Each row of a before or after table is a point. The points were changed in one or more steps. Then noise was added and the rows were shuffled. The steps act on columns, c1 being the first. Write out the steps. A step turns or swaps two columns, mirrors them in a line or flattens them onto one, adds a multiple of one to another, or multiplies or shifts one. Angles are multiples of 10 degrees, from the lower column toward the higher: turns from -170 to 170, lines from 10 to 170 but not 90. Use the fewest steps. Two steps may share a column if one is a turn and the other turns, adds or multiplies; they go together, in the order done. Otherwise the lowest column goes first.

Before (11 x 3)
0: -0.02 -0.22 -0.35
1: -0.01  0.04  0.54
2:  0.07 -0.06  0.07
3:  0.24 -0.01  0.20
4:  0.37  0.09 -0.13
5: -0.13 -0.48 -0.18
6: -0.12  0.05  0.05
7:  0.53 -0.17 -0.42
8:  0.19  0.00 -0.31
9:  0.15  0.06  0.44
10:  0.24  0.12  0.44
After (11 x 3)
0:  0.41  0.00 -0.32
1: -0.08  0.08  0.42
2:  0.11 -0.02  0.22
3: -0.15  0.04  0.05
4: -0.38  0.01  0.54
5:  0.23 -0.15 -0.34
6:  0.45  0.07 -0.14
7: -0.01 -0.35 -0.17
8:  0.84 -0.12 -0.42
9: -0.17  0.04  0.45
10:  0.01 -0.05  0.08
Steps: add -0.7 times c3 to c1; multiply c2 by 0.7

Before (14 x 9)
0: -0.08  0.28  0.49 -0.13  0.29 -0.02  0.22  0.45  0.22
1: -0.14  0.24 -0.09 -0.02 -0.42 -0.15 -0.05 -0.21 -0.47
2: -0.27  0.27  0.10  0.19 -0.31  0.19 -0.17 -0.20 -0.02
3: -0.16  0.39 -0.17  0.33  0.02  0.07 -0.45 -0.05 -0.07
4:  0.10  0.49  0.07 -0.06  0.38  0.27  0.21  0.09  0.06
5:  0.18  0.03 -0.28  0.08  0.09  0.23 -0.08  0.15  0.29
6: -0.17 -0.04 -0.01  0.25 -0.05 -0.39 -0.13  0.06 -0.66
7:  0.28  0.43  0.35 -0.24  0.54  0.41  0.28  0.29  0.44
8:  0.12  0.24 -0.39  0.35 -0.15  0.02  0.00  0.13  0.13
9:  0.03 -0.54  0.09  0.21  0.24 -0.60 -0.07 -0.09 -0.47
10: -0.08 -0.04  0.26  0.32  0.34 -0.41  0.31 -0.11 -0.13
11: -0.17  0.43 -0.22  0.40 -0.21  0.40 -0.10  0.19 -0.03
12:  0.19  0.34  0.27 -0.12  0.40 -0.32  0.12  0.19  0.29
13:  0.31  0.16 -0.02  0.49 -0.27  0.05 -0.24 -0.01 -0.21
After (14 x 9)
0:  0.32  0.43  0.30 -0.31  0.45 -0.45 -0.20  0.30  0.55
1:  0.13  0.03 -0.31  0.10  0.26 -0.05 -0.25  0.17  0.09
2: -0.03 -0.03  0.27  0.42 -0.13 -0.07  0.50 -0.11  0.35
3:  0.30  0.16 -0.06  0.63 -0.21  0.19 -0.18 -0.02 -0.26
4:  0.11  0.49  0.05 -0.08  0.05 -0.31 -0.13  0.08  0.38
5: -0.20  0.39 -0.15  0.43 -0.05  0.36 -0.28 -0.05  0.01
6: -0.20  0.44 -0.18  0.53 -0.03 -0.13 -0.41  0.19 -0.21
7:  0.05 -0.55  0.07  0.27 -0.47  0.36  0.48 -0.08  0.24
8:  0.06  0.23 -0.42  0.46  0.14 -0.01 -0.02  0.13 -0.15
9:  0.01  0.29  0.48 -0.17  0.22 -0.18  0.13  0.46  0.30
10:  0.23  0.34  0.25 -0.16  0.29  0.06  0.34  0.20  0.42
11: -0.25  0.27  0.14  0.24 -0.02  0.04 -0.24 -0.19 -0.33
12: -0.16  0.24 -0.07 -0.01 -0.46  0.11  0.09 -0.21 -0.43
13: -0.19 -0.04  0.01  0.34 -0.66  0.30  0.27  0.07 -0.03
Steps: turn c1 and c3 by -10 degrees; multiply c4 by 1.3; swap c5 and c9; mirror c6 and c7 in the line at 120 degrees

Before (8 x 14)
0:  0.21  0.38 -0.28  0.02  0.34 -0.31  0.03 -0.09 -0.11  1.32 -0.25 -0.11  0.09 -0.04
1:  0.58  0.37 -0.17 -0.22  0.13 -0.30 -0.24  0.17  0.19  0.05 -0.27 -1.00  0.13 -0.04
2: -0.13  0.33  0.32  0.12  0.18 -0.12  0.03  0.07  0.14 -0.33 -0.25  0.24  0.09  0.25
3: -0.20  0.24 -0.28 -0.01  0.41 -0.31 -0.14  0.10 -0.44 -0.34  0.01  0.34  0.03 -0.08
4:  0.07 -0.11 -0.33  0.12 -0.18 -0.02  0.03 -0.10 -0.39 -0.20  0.00  0.34 -0.42 -0.10
5: -0.22 -0.12 -0.31  0.25  0.39  0.17 -0.23 -0.02  0.21 -0.18 -0.03  0.35 -0.08  0.06
6: -0.05 -0.25 -0.27  0.24 -0.15 -0.15 -0.14  0.24 -0.44  0.04 -0.27  0.32 -0.11 -0.12
7: -0.19 -0.05 -0.32 -0.09 -0.05 -0.15 -0.07 -0.14  0.17 -0.22 -0.27 -0.04  0.04 -0.09
After (8 x 14)
0:  0.17  0.33 -0.11 -0.45  0.37 -0.81  0.30 -0.12 -0.15 -1.24  0.27 -0.10 -0.04 -0.12
1:  0.34 -0.03 -0.19  0.17 -0.10 -0.66  0.24 -0.03  0.14  0.21 -0.10 -0.18 -0.08 -0.07
2:  0.11  0.39 -0.33 -0.15 -0.12 -0.36  0.21  0.37  0.18  0.26 -0.17 -0.04  0.03  0.11
3:  0.01 -0.18 -0.12 -0.09 -0.12 -0.56  0.32  0.35 -0.38  0.23  0.07 -0.11 -0.23  0.37
4:  0.11  0.15 -0.26  0.20  0.29 -0.81  0.10 -1.01  0.19 -0.09  0.62  0.16  0.04 -0.11
5:  0.23 -0.11 -0.22 -0.29 -0.22 -0.67  0.27  0.38 -0.50  0.04  0.03  0.25 -0.19  0.00
6:  0.27  0.19  0.14  0.01  0.32 -0.62 -0.34  0.26  0.10  0.32 -0.06  0.06  0.25 -0.01
7:  0.03  0.47 -0.22  0.14  0.24 -0.82  0.24  0.30 -0.43  0.26 -0.17  0.06 -0.05 -0.03
Steps: turn c1 and c11 by 110 degrees; swap c2 and c5; turn c3 and c7 by -70 degrees; turn c4 and c10 by 160 degrees; shift c6 by -0.50; swap c8 and c12; turn c13 and c14 by -70 degrees

Before (13 x 24)
0: -0.26  0.57  0.10  0.28  0.37  0.08  0.05 -0.24  0.43 -0.33  0.15 -0.05 -0.27 -0.11 -0.37  0.00 -0.73 -0.27 -0.08  0.01 -0.31 -0.24 -0.08  0.09
1: -0.05  0.21  0.39 -0.20  0.00 -0.43  0.18 -0.39  0.18 -0.28 -0.05  0.29 -0.40 -0.10  0.11 -0.07 -0.07  0.66  0.22  0.43 -0.46  0.01  0.40 -0.20
2: -0.28  0.40  0.31 -0.11  0.18 -0.39  0.11 -0.33  0.18  0.04  0.08  0.54  0.00  0.06 -0.41 -0.03 -0.24  0.45  0.15  0.24 -0.13 -0.38  0.04 -0.45
3:  0.41 -0.09 -0.41  0.13  0.02  0.14 -0.05 -0.10 -0.39  0.52  0.37 -0.58  0.06  0.16  0.52 -0.13  0.17 -0.50  0.10 -0.13  0.18 -0.19  0.22  0.05
4: -0.15  0.69  0.38 -0.25 -0.01 -0.22 -0.34 -0.32  0.22 -0.04  0.31  0.41 -0.49  0.25  0.33 -0.02 -0.14  0.47  0.22  0.41 -0.11 -0.31  0.16 -0.20
5: -0.32  0.48  0.37 -0.15  0.19 -0.36  0.18 -0.21 -0.15 -0.33 -0.04  0.44 -0.36  0.11  0.27  0.19 -0.01  0.12  0.26  0.24  0.20 -0.13  0.39 -0.27
6:  0.14  0.36 -0.11  0.18 -0.17 -0.10 -0.21 -0.04 -0.22  0.03  0.30 -0.34  0.47  0.01  0.34 -0.34 -0.01 -0.13 -0.09 -0.26  0.24  0.13  0.24  0.19
7: -0.39  0.20  0.24  0.57 -0.09  0.25 -0.01 -0.33 -0.11  0.04  0.16  0.46 -0.24  0.05 -0.03 -0.01 -0.87 -0.25 -0.17  0.23 -0.31 -0.09 -0.10  0.13
8:  0.23  0.18 -0.36  0.20 -0.30  0.10 -0.07  0.36 -0.15  0.06  0.38 -0.06 -0.21  0.04  0.17 -0.20  0.01 -0.36 -0.25 -0.17  0.06  0.04  0.13 -0.23
9:  0.30  0.04 -0.56  0.43  0.12  0.24 -0.20  0.04 -0.06  0.14  0.45 -0.26  0.13  0.28 -0.02 -0.03  0.23 -0.27 -0.21  0.13  0.43  0.17  0.22  0.44
10: -0.64  0.11  0.64  0.26  0.03  0.17  0.00  0.15  0.11 -0.09  0.31 -0.16 -0.19 -0.07 -0.32  0.16 -0.58 -0.06 -0.17  0.22 -0.26 -0.20 -0.21  0.04
11: -0.11  0.18 -0.33 -0.07 -0.11 -0.22  0.04 -0.07 -0.11  0.45  0.17 -0.26 -0.20  0.26  0.24 -0.33  0.22 -0.20 -0.36 -0.26  0.21  0.01  0.29  0.34
12:  0.15 -0.17 -0.18  0.46  0.06 -0.03 -0.05  0.09  0.02 -0.05  0.59 -0.05  0.06  0.11  0.33 -0.37  0.01 -0.44 -0.29 -0.17  0.17 -0.44  0.16  0.38
After (13 x 24)
0: -0.04  0.21  0.39 -0.21  0.04 -0.43  0.01 -0.40  0.18 -0.29 -0.02  0.28 -0.39 -0.12  0.10  0.08  0.01  0.86  0.24  0.44 -0.47  0.01  0.40 -0.20
1:  0.15  0.34 -0.11  0.18 -0.34 -0.11  0.00 -0.03 -0.21  0.02 -0.06 -0.34  0.32  0.00  0.34 -0.48 -0.02  0.08 -0.10 -0.26  0.24  0.14  0.23  0.19
2:  0.23  0.21 -0.37  0.20 -0.46  0.08  0.03  0.36 -0.16  0.08 -0.17 -0.05 -0.29  0.03  0.17 -0.13 -0.01 -0.13 -0.23 -0.18  0.04  0.05  0.14 -0.25
3: -0.29  0.39  0.31 -0.12  0.01 -0.39 -0.01 -0.34  0.18  0.01  0.20  0.52 -0.01  0.08 -0.41 -0.04 -0.25  0.64  0.15  0.23 -0.12 -0.38  0.03 -0.47
4:  0.15 -0.18 -0.19  0.48 -0.52 -0.05  0.00  0.10  0.03 -0.05  0.25 -0.04 -0.07  0.10  0.34 -0.36  0.01 -0.24 -0.28 -0.16  0.17 -0.44  0.15  0.41
5:  0.40 -0.08 -0.42  0.13 -0.31  0.15  0.00 -0.10 -0.39  0.54  0.12 -0.58  0.01  0.16  0.53 -0.14  0.02 -0.31  0.09 -0.15  0.17 -0.18  0.22  0.04
6: -0.64  0.11  0.64  0.26 -0.28  0.17 -0.01  0.13  0.09 -0.10  0.13 -0.16 -0.12 -0.07 -0.32  0.22 -0.55  0.15 -0.17  0.22 -0.26 -0.20 -0.23  0.04
7: -0.32  0.47  0.36 -0.16  0.10 -0.35 -0.01 -0.22 -0.15 -0.33  0.16  0.43 -0.27  0.11  0.24  0.31  0.07  0.31  0.25  0.26  0.21 -0.14  0.39 -0.28
8:  0.30  0.07 -0.57  0.42 -0.37  0.25  0.02  0.04 -0.06  0.14  0.28 -0.26  0.12  0.29 -0.01 -0.08  0.20 -0.06 -0.20  0.14  0.43  0.15  0.22  0.45
9: -0.10  0.18 -0.33 -0.07 -0.20 -0.21  0.03 -0.09 -0.11  0.46 -0.04 -0.26 -0.33  0.28  0.23 -0.23  0.09 -0.01 -0.35 -0.25  0.22  0.01  0.27  0.33
10: -0.25  0.56  0.10  0.27 -0.04  0.08 -0.01 -0.25  0.44 -0.33  0.38 -0.05 -0.25 -0.10 -0.37  0.09 -0.62 -0.06 -0.09  0.01 -0.31 -0.24 -0.09  0.09
11: -0.40  0.21  0.24  0.57 -0.18  0.26  0.00 -0.32 -0.12  0.06 -0.03  0.45 -0.21  0.06 -0.03  0.06 -0.89 -0.04 -0.15  0.24 -0.30 -0.09 -0.09  0.13
12: -0.14  0.68  0.39 -0.26 -0.30 -0.23 -0.01 -0.30  0.23 -0.05  0.10  0.41 -0.48  0.24  0.33  0.14 -0.14  0.68  0.22  0.42 -0.11 -0.31  0.15 -0.20
Steps: turn c5 and c11 by 70 degrees; multiply c7 by 0; add -0.3 times c10 to c17; turn c13 and c16 by -20 degrees; shift c18 by 0.20

Before (10 x 64)
0: -0.13  0.33  0.04  0.12 -0.06  0.12 -0.21 -0.05 -0.23  0.29 -0.02  0.21  0.25 -0.48  0.40 -0.13  0.06  0.07  0.55 -0.18  0.14  0.00  0.06 -0.29 -0.07 -0.41  0.18 -0.16 -0.21  0.30 -0.02  0.36  0.03 -0.03 -0.35 -0.57  0.01 -0.48 -0.16 -0.42  0.21  0.25 -0.19 -0.47 -0.24  0.30 -0.14  0.16  0.13 -0.19 -0.35 -0.07 -0.04 -0.27 -0.06  0.04 -0.47  0.20 -0.18  0.08  0.14 -0.06  0.22 -0.32
1:  0.12  0.08  0.20 -0.06  0.05 -0.08  0.11  0.17 -0.23 -0.06  0.22 -0.15  0.22  0.27  0.10 -0.20  0.22  0.02 -0.17  0.17  0.23 -0.12  0.07 -0.50  0.11  0.14 -0.05 -0.30 -0.01  0.16 -0.30  0.55  0.09 -0.17 -0.11 -0.42 -0.18  0.18 -0.08 -0.66  0.55 -0.05 -0.30 -0.31  0.11  0.00 -0.09 -0.40  0.09 -0.24 -0.50  0.38  0.43  0.17 -0.08  0.00 -0.04  0.20 -0.10 -0.07 -0.18 -0.20 -0.04 -0.27
2:  0.18  0.45  0.08  0.41 -0.01  0.36 -0.02 -0.17 -0.06  0.24  0.25  0.37 -0.23 -0.63  0.42 -0.38  0.10  0.36  0.22 -0.40  0.02  0.20 -0.22  0.01 -0.03 -0.11  0.29  0.35 -0.22 -0.25  0.09  0.34  0.10 -0.18 -0.42 -0.20  0.55 -0.16  0.09 -0.05  0.45  0.16 -0.23 -0.53 -0.25 -0.01 -0.06  0.12  0.09 -0.08 -0.20 -0.05 -0.17 -0.20 -0.06  0.32 -0.23 -0.18 -0.13 -0.43  0.57  0.02  0.04 -0.32
3: -0.20  0.36 -0.45  0.49 -0.25 -0.17  0.12 -0.24  0.28  0.08  0.35 -0.06 -0.37 -0.19  0.19  0.23  0.08 -0.04 -0.16 -0.38 -0.13  0.35 -0.49  0.23 -0.55 -0.28  0.20  0.31 -0.46 -0.45  0.03  0.06 -0.23  0.27 -0.34  0.30  0.43 -0.25  0.44  0.28 -0.04 -0.06  0.07 -0.39  0.38 -0.49  0.50 -0.23 -0.43  0.21  0.19 -0.20 -0.08 -0.71  0.11  0.60 -0.16 -0.10  0.11 -0.26 -0.13  0.29  0.19 -0.08
4:  0.00 -0.20  0.12 -0.42 -0.07 -0.21  0.38  0.31 -0.25 -0.31  0.15 -0.19  0.15  0.30  0.12  0.37  0.46 -0.31 -0.21  0.09 -0.02 -0.50  0.18 -0.17 -0.12  0.15  0.07  0.01  0.00  0.08 -0.18  0.20  0.31 -0.44  0.11 -0.08 -0.10  0.51 -0.35 -0.15  0.29 -0.28 -0.55 -0.16  0.25 -0.38 -0.42 -0.30  0.15 -0.23 -0.15  0.32  0.26 -0.02 -0.37 -0.16  0.01 -0.05  0.09 -0.01 -0.15 -0.27 -0.17  0.09
5: -0.11 -0.08  0.25 -0.22 -0.03 -0.26  0.20  0.14 -0.40 -0.16  0.03 -0.15 -0.06 -0.08 -0.17  0.37  0.50  0.08 -0.24  0.24  0.44 -0.58  0.07 -0.25  0.09  0.38 -0.29 -0.23  0.08  0.00 -0.20  0.03  0.42 -0.47  0.21 -0.09 -0.29  0.42 -0.26 -0.15  0.01 -0.26 -0.28 -0.31  0.30 -0.10 -0.36 -0.33  0.04 -0.51 -0.36  0.21  0.44 -0.16  0.00 -0.04  0.40 -0.10  0.10  0.34 -0.17  0.04 -0.15 -0.03
6: -0.21 -0.05  0.28 -0.33 -0.23 -0.36  0.27  0.21 -0.22 -0.26 -0.03 -0.29 -0.30 -0.11 -0.21  0.27  0.55 -0.40 -0.52  0.08  0.19 -0.45  0.30  0.11 -0.12  0.33 -0.08 -0.08  0.40 -0.09  0.23 -0.24 -0.17 -0.34  0.16 -0.13 -0.05  0.20 -0.01  0.08  0.01 -0.22 -0.44  0.24  0.22 -0.50  0.02 -0.37 -0.14 -0.45  0.22  0.07  0.21 -0.11  0.06 -0.10  0.15 -0.25  0.26  0.16 -0.15  0.02 -0.54  0.04
7: -0.13  0.41 -0.25  0.28 -0.45 -0.25  0.08  0.02  0.27  0.11  0.27 -0.05 -0.22  0.05 -0.15  0.14  0.26 -0.17  0.01 -0.50 -0.25  0.25 -0.26 -0.01 -0.22 -0.12  0.55  0.23 -0.35 -0.37  0.15 -0.13 -0.31  0.38 -0.08  0.27  0.42  0.24  0.32  0.48 -0.10  0.13  0.23 -0.57  0.20 -0.26  0.27 -0.35 -0.26  0.38  0.22 -0.21  0.07 -0.73  0.46  0.44  0.18 -0.29  0.01 -0.38 -0.15  0.47 -0.08 -0.07
8: -0.60  0.01  0.07  0.15 -0.15 -0.18  0.34 -0.38  0.26 -0.23  0.07  0.08 -0.35 -0.52 -0.32  0.39  0.72 -0.36 -0.32 -0.21  0.48 -0.28 -0.28  0.21  0.25  0.56  0.36  0.19  0.26 -0.30  0.50 -0.35 -0.02 -0.36  0.45  0.18 -0.20  0.09 -0.15  0.10 -0.11 -0.46 -0.09  0.18 -0.22 -0.16  0.36  0.00  0.21 -0.10  0.37 -0.36 -0.29 -0.25  0.10  0.36  0.27 -0.46  0.34  0.27  0.24 -0.02 -0.49  0.61
9: -0.14  0.36  0.28  0.23  0.35  0.24  0.02  0.18 -0.31  0.09  0.01  0.26  0.21  0.03  0.55 -0.07  0.20  0.24  0.17 -0.15  0.05  0.02  0.23 -0.31 -0.07  0.06 -0.06 -0.10 -0.26  0.64 -0.13  0.43  0.10 -0.13 -0.13 -0.35 -0.22 -0.02  0.16 -0.18  0.65 -0.03 -0.52 -0.24 -0.17  0.22 -0.09  0.45  0.05 -0.42 -0.38  0.25  0.24 -0.26 -0.18  0.07 -0.01  0.10 -0.05  0.01  0.12 -0.21  0.10 -0.40
After (10 x 64)
0: -0.14  0.33  0.04  0.12 -0.06  0.12 -0.20 -0.07 -0.22  0.29  0.00  0.30  0.27 -0.50 -0.37 -0.13  0.06  0.08  0.56 -0.19  0.13 -0.15  0.08 -0.30 -0.06 -0.41  0.17 -0.20 -0.27  0.30  0.00  0.35  0.04 -0.03 -0.36 -0.57  0.01 -0.32 -0.16 -0.42  0.21  0.24 -0.04 -0.41 -0.01  0.31 -0.14  0.16  0.13 -0.18 -0.36 -0.08 -0.06 -0.25 -0.05  0.03 -0.48 -0.12 -0.18  0.07  0.14 -0.05  0.22 -0.48
1: -0.12  0.41 -0.24  0.27 -0.46 -0.24  0.08  0.03  0.26  0.11  0.27  0.53 -0.22  0.05  0.28  0.13  0.26 -0.17  0.01 -0.49 -0.25  0.04 -0.26  0.01 -0.21 -0.12  0.55 -0.04 -0.19 -0.36  0.13 -0.14 -0.32  0.37 -0.07  0.27  0.41 -0.07  0.33  0.48 -0.10  0.13  0.37 -0.23  0.00 -0.27  0.28 -0.36 -0.26  0.39  0.21 -0.22  0.07 -0.73  0.46  0.44  0.18  0.37 -0.01 -0.38 -0.14  0.49 -0.09  0.25
2:  0.11  0.07  0.22 -0.07  0.05 -0.09  0.11  0.16 -0.24 -0.07  0.23  0.35  0.22  0.26 -0.30 -0.21  0.21  0.02 -0.18  0.16  0.22 -0.09  0.05 -0.50  0.12  0.15 -0.05  0.10 -0.14  0.16 -0.30  0.55  0.09 -0.15 -0.11 -0.41 -0.18 -0.28 -0.08 -0.66  0.55 -0.05 -0.25 -0.02 -0.01  0.02 -0.09 -0.39  0.09 -0.23 -0.49  0.38  0.43  0.17 -0.06  0.01 -0.05 -0.22 -0.09 -0.07 -0.17 -0.20 -0.05  0.18
3: -0.20  0.37 -0.46  0.49 -0.24 -0.16  0.11 -0.25  0.28  0.08  0.35  0.37 -0.38 -0.19  0.10  0.24  0.09 -0.03 -0.16 -0.38 -0.12 -0.15 -0.49  0.23 -0.57 -0.28  0.18 -0.36 -0.36 -0.45  0.03  0.07 -0.22  0.27 -0.34  0.30  0.42 -0.08  0.45  0.29 -0.04 -0.07  0.29 -0.15  0.01 -0.49  0.52 -0.23 -0.43  0.22  0.19 -0.19 -0.08 -0.71  0.11  0.61 -0.17  0.34  0.11 -0.26 -0.14  0.29  0.19 -0.24
4: -0.20 -0.05  0.28 -0.33 -0.23 -0.36  0.28  0.22 -0.21 -0.27 -0.04 -0.06 -0.31 -0.11  0.09  0.27  0.54 -0.40 -0.50  0.09  0.18  0.47  0.30  0.11 -0.13  0.35 -0.07  0.22  0.13 -0.09  0.24 -0.24 -0.18 -0.32  0.17 -0.13 -0.04  0.04 -0.02  0.09  0.00 -0.22 -0.59  0.38  0.00 -0.50  0.01 -0.36 -0.13 -0.46  0.22  0.07  0.22 -0.09  0.06 -0.10  0.15 -0.19  0.27  0.15 -0.14  0.02 -0.55  0.19
5: -0.09 -0.08  0.25 -0.23 -0.02 -0.26  0.19  0.15 -0.40 -0.16  0.03  0.35 -0.06 -0.10 -0.06  0.37  0.48  0.07 -0.23  0.25  0.44  0.45  0.08 -0.25  0.07  0.39 -0.29  0.28 -0.07  0.01 -0.20  0.02  0.43 -0.48  0.21 -0.08 -0.28 -0.02 -0.26 -0.15  0.03 -0.25 -0.28 -0.01  0.00 -0.12 -0.36 -0.33  0.04 -0.51 -0.36  0.20  0.43 -0.17 -0.01 -0.04  0.41 -0.37  0.09  0.35 -0.16  0.06 -0.17  0.41
6: -0.15  0.36  0.27  0.22  0.36  0.23  0.03  0.20 -0.32  0.09  0.03  0.07  0.22  0.03 -0.44 -0.07  0.21  0.25  0.16 -0.15  0.05 -0.08  0.24 -0.30 -0.07  0.06 -0.05 -0.36 -0.48  0.64 -0.11  0.42  0.10 -0.14 -0.13 -0.35 -0.23 -0.41  0.16 -0.16  0.65 -0.03 -0.32 -0.35  0.00  0.23 -0.09  0.45  0.05 -0.41 -0.39  0.23  0.24 -0.25 -0.18  0.05 -0.01 -0.04 -0.05  0.00  0.12 -0.22  0.10 -0.04
7:  0.18  0.45  0.08  0.41  0.01  0.38 -0.04 -0.17 -0.05  0.23  0.23  0.27 -0.22 -0.65 -0.01 -0.37  0.10  0.36  0.22 -0.39  0.02  0.01 -0.22  0.01 -0.03 -0.11  0.28 -0.53 -0.30 -0.26  0.10  0.36  0.10 -0.20 -0.41 -0.19  0.56 -0.32  0.10 -0.04  0.45  0.15 -0.09 -0.59  0.00 -0.01 -0.06  0.12  0.08 -0.08 -0.19 -0.05 -0.15 -0.21 -0.07  0.32 -0.24  0.28 -0.12 -0.42  0.57  0.01  0.05 -0.16
8: -0.60  0.02  0.07  0.15 -0.14 -0.17  0.34 -0.37  0.26 -0.23  0.07 -0.20 -0.36 -0.53  0.35  0.39  0.71 -0.37 -0.32 -0.20  0.49  0.53 -0.28  0.20  0.25  0.56  0.36  0.12  0.17 -0.29  0.51 -0.35 -0.03 -0.36  0.45  0.18 -0.20  0.60 -0.15  0.11 -0.12 -0.46 -0.20  0.02  0.00 -0.16  0.36 -0.01  0.20 -0.11  0.38 -0.36 -0.28 -0.26  0.09  0.35  0.29  0.08  0.34  0.28  0.22 -0.02 -0.48  0.09
9:  0.00 -0.20  0.11 -0.43 -0.06 -0.22  0.37  0.31 -0.26 -0.30  0.15  0.23  0.14  0.30 -0.06  0.37  0.46 -0.31 -0.20  0.10 -0.01  0.36  0.19 -0.17 -0.11  0.15  0.06 -0.13 -0.28  0.10 -0.17  0.22  0.32 -0.43  0.10 -0.08 -0.10  0.09 -0.33 -0.14  0.30 -0.29 -0.48  0.08  0.01 -0.39 -0.42 -0.29  0.15 -0.22 -0.15  0.31  0.27 -0.01 -0.37 -0.17  0.01 -0.35  0.09 -0.02 -0.16 -0.26 -0.18  0.51
Steps: mirror c12 and c44 in the line at 120 degrees; turn c15 and c28 by -130 degrees; turn c22 and c58 by 130 degrees; turn c29 and c43 by -30 degrees; swap c38 and c64; multiply c45 by 0
